Every row gives one point. To make a cloud, some directions were put in groups of two or more. Within a group, all points are equally far from the middle, so they leave a hole (a ring in 2 directions, a hollow ball in 3). The other directions are filled evenly. Then the cloud was stretched, turned, moved and blurred a little. Count the holes, and give their numbers of directions, smallest first.
In the rows, 128 means zero.

Cloud (13 x 2):
[[ 77 120]
 [ 93  98]
 [168 183]
 [ 96  99]
 [152 125]
 [154 176]
 [131 184]
 [214 165]
 [192 144]
 [179 216]
 [132 166]
 [158 148]
 [113 100]]
Holes: 0

Cloud, 19 rows:
[[116 214 107]
 [127 122  65]
 [176 107  71]
 [163  61 127]
 [ 81 181  99]
 [126 131 159]
 [ 77 177 122]
 [170  71 129]
 [152 140  59]
 [167  64 107]
 [ 98 165 146]
 [ 72 175 104]
 [220 113 113]
 [ 54 131  86]
 [137 137  61]
 [117 141 158]
 [ 70 169 127]
 [156  66  93]
 [146 143  59]]
Holes: 1 (2)

Cloud, 30 rows:
[[137 101 101 195]
 [116  68 153  95]
 [162  93 103 196]
 [139 222 152  99]
 [133 164 184  49]
 [161 181 121 174]
 [ 45 182 120 145]
 [140 171 126  86]
 [141 118  82  62]
 [211 143 187 103]
 [179 109 107 210]
 [122 124 164  94]
 [164 139 167 208]
 [106 104 153  62]
 [ 85 213 135  71]
 [ 83 168 130 186]
 [136 197 139 169]
 [141  58 147 109]
 [133 131 137 201]
 [110  53 143  69]
 [198 124 171  87]
 [164 168 110 110]
 [114 114 150 146]
 [161 185  94 147]
 [ 83  60 130 129]
 [183  76 109  73]
 [148 198 156 125]
 [167 123 157  63]
 [167 124 110 150]
 [ 97 143 158 182]]
Holes: 0

Cloud (48 x 6):
[[165  99 112 163  72 140]
 [189 104 143 103 182  96]
 [144  99 154  81 190 162]
 [164  86 124  84 150 147]
 [199 118 111 102 115 204]
 [145 128 140 104 102  87]
 [155  72 116 119  87  77]
 [ 89 144 106 137 110 207]
 [ 80 118 142 111 139 147]
 [136 216 104 139 107 154]
 [159 177  96 195 104  71]
 [184 113 123 154 107 164]
 [166 172  60 140 136 108]
 [ 79 121  91  98 158 126]
 [142 127 124 104 182 155]
 [249  89 103  83 132 130]
 [155 159  95 172  66 118]
 [122 129  98  90 141 137]
 [215 144 125 150 125 108]
 [106 149  86 223 113 124]
 [149 109 106 145  58 162]
 [143 116  65 133 123 159]
 [173 137 120 111 115 147]
 [132 103 125 135  78  90]
 [116  62 124 102 147 100]
 [195 121  87 184  86 155]
 [187 139 157  65 128 176]
 [219 118 102 119 127  94]
 [142 170  82  86 146 198]
 [ 92 169 131 148 140 180]
 [ 52 147  95 135 126 164]
 [208 145 131 133  72 141]
 [ 41 100 129 130 164 147]
 [172 103 111  61 129 176]
 [165 142  99 165 148  92]
 [134  80  93  63 126 151]
 [138 138  75 211 110 144]
 [134 183 116  98 126 142]
 [150 156  72 215  95 126]
 [182 139  85 193  62  78]
 [205 121  63 121  89 119]
 [156 114  86 164 107 117]
 [164 158  90  88 160 176]
 [183 111  33 120  78 131]
 [162 141  95 146 134 152]
 [ 93  60 136 108 147 147]
 [139 133  74 120 116 106]
 [106  62 153 107 152 180]]
Holes: 0

Cloud:
[[144 178 137  80  65 195 127 152]
 [117 139 163 234 108 154  44 109]
 [105 104 118 126 139  64  63 143]
 [165 155  98 198 155 113  97  62]
 [136  89 207 135 129 145  41 139]
 [ 95  53 126 105 131 117 186 116]
 [103 176 159 191 105  57 103 118]
 [190 117 130 155  69 153  37  74]
 [ 99 117  78 161  82 140 169  78]
 [103  99 151 126 127 182  73 149]
 [189 102 130 101 155  84  65  94]
 [161  92 166 106  54 136  67 124]
 [148 144 122  78  85  95 117 131]
 [167 105 153 131  90 174  52 156]
 [ 62 118 178 149  42 147 163 101]
 [129 104 126  90 134 136 124 115]
 [123 100 120 191 113  95 186 101]
 [144  85  63  89  78 198  71  91]
 [186 159 165  78 117 142  74 142]
 [108  96 150 163 167 108 105 133]
 [160  83 106 124 175  84 169 132]
 [ 69 216  96 184 119  52  88 102]
 [127  59 139 131 107 133 108 174]
 [143 174 129  83  62 168  72 116]
 [161 109 201  73 123  86 153 120]
 [155 161 154 134 144  59 179  80]
 [161 174 126  66  56 198 169 145]
 [122  97 119 182 163 110 170 104]
 [150 204  80  71 146 190 143  53]
 [183 121 106 185 112 166 136  75]
 [137 113 135 210 162 172 143 122]
 [ 55 125 120 102 141 129 212 175]
 [173 161 173 149  89 198 173  95]
 [106  81  79 136 143 142 226  84]
 [ 89 138  92  96 115 180 121 154]
 [131 210  97 102  61 194  86  95]
 [140 137  48 151 114  85  90 107]
 [197  56 143  75  68 208  95 121]
 [151 125  86 149 170 188 127  92]
 [228 185 115  99  97 167  73 123]
 [108 125 135 128 117 122 132  45]
 [118 156  71  90 156 147 212  86]
 [ 87 136  70  91 133  91  88 117]
 [ 79 119  89 134  96 191  77 155]
 [103 125  92 169  78 176 189 130]
 [201 114 163 182 103 177  85  63]
 [137 145 115 119 140  51  43 137]
 [ 36 134 113 186 144 113 121  84]
 [113  84 180 152 138 186 114 190]
 [188  89 105 125  67 110 141  82]
 [147 226  78  96  66 211 126  93]
 [132  65 209 161 124 206 155 153]
 [153 118 126 182 103 125 214 129]
 [155 192 143 189 151  56 111  85]
 [ 22 131  74 128 153 125  98 136]
 [162  86 229 110 111 170 103 124]
 [164 100 136 163 116 222 135  68]
 [150 138 131 104  85  93 103 137]
 [ 94 132 150  75  90 203 168 181]
 [101 123 100 197 100 186 102  69]
 [118 124 178  85 100 192 138 174]
 [145 140 170 177 127 102 198 120]
 [ 90  80 115 226 123 158 101  83]
 [183 150  77  96 168  67  68 107]
 [179 146  93 150 157 187 143  65]
 [148 153 166 188 123 187 193 135]
 [170  88 169  83 132 103 163 125]
 [151 117 184  85  36 186  60 125]
 [122  97 151 168 159 132 182 137]
 [163 164 165 188  95  97  38  93]
 [142 141 104 143  99 123 150 165]
 [141 177 128 201 133 147 155 116]
 [137 135 111 125  57 185 177 127]
 [105 155 101 210 132  47 129 115]
 [153 140  68 104  69 205 184 130]
 [ 74 120 160 173  50 209 182 140]
 [ 68  82 147  82  85 204 144 154]
 [ 93 138  93  94 136 124  85 120]
 [145  75  90 123  61 139 161 111]
 [ 96 104  25 165  98 135 171  53]
 [190 141 115  83 108  48  52  99]
 [127 187  70  34 115 104 101  86]
 [129  84 112 169  99 128 155  57]
 [116  71 129 111  35 139 174 118]
 [150 136 127  87 111 120  55 122]
 [149 122  89  44  78 141  52  64]]
Holes: 1 (2)
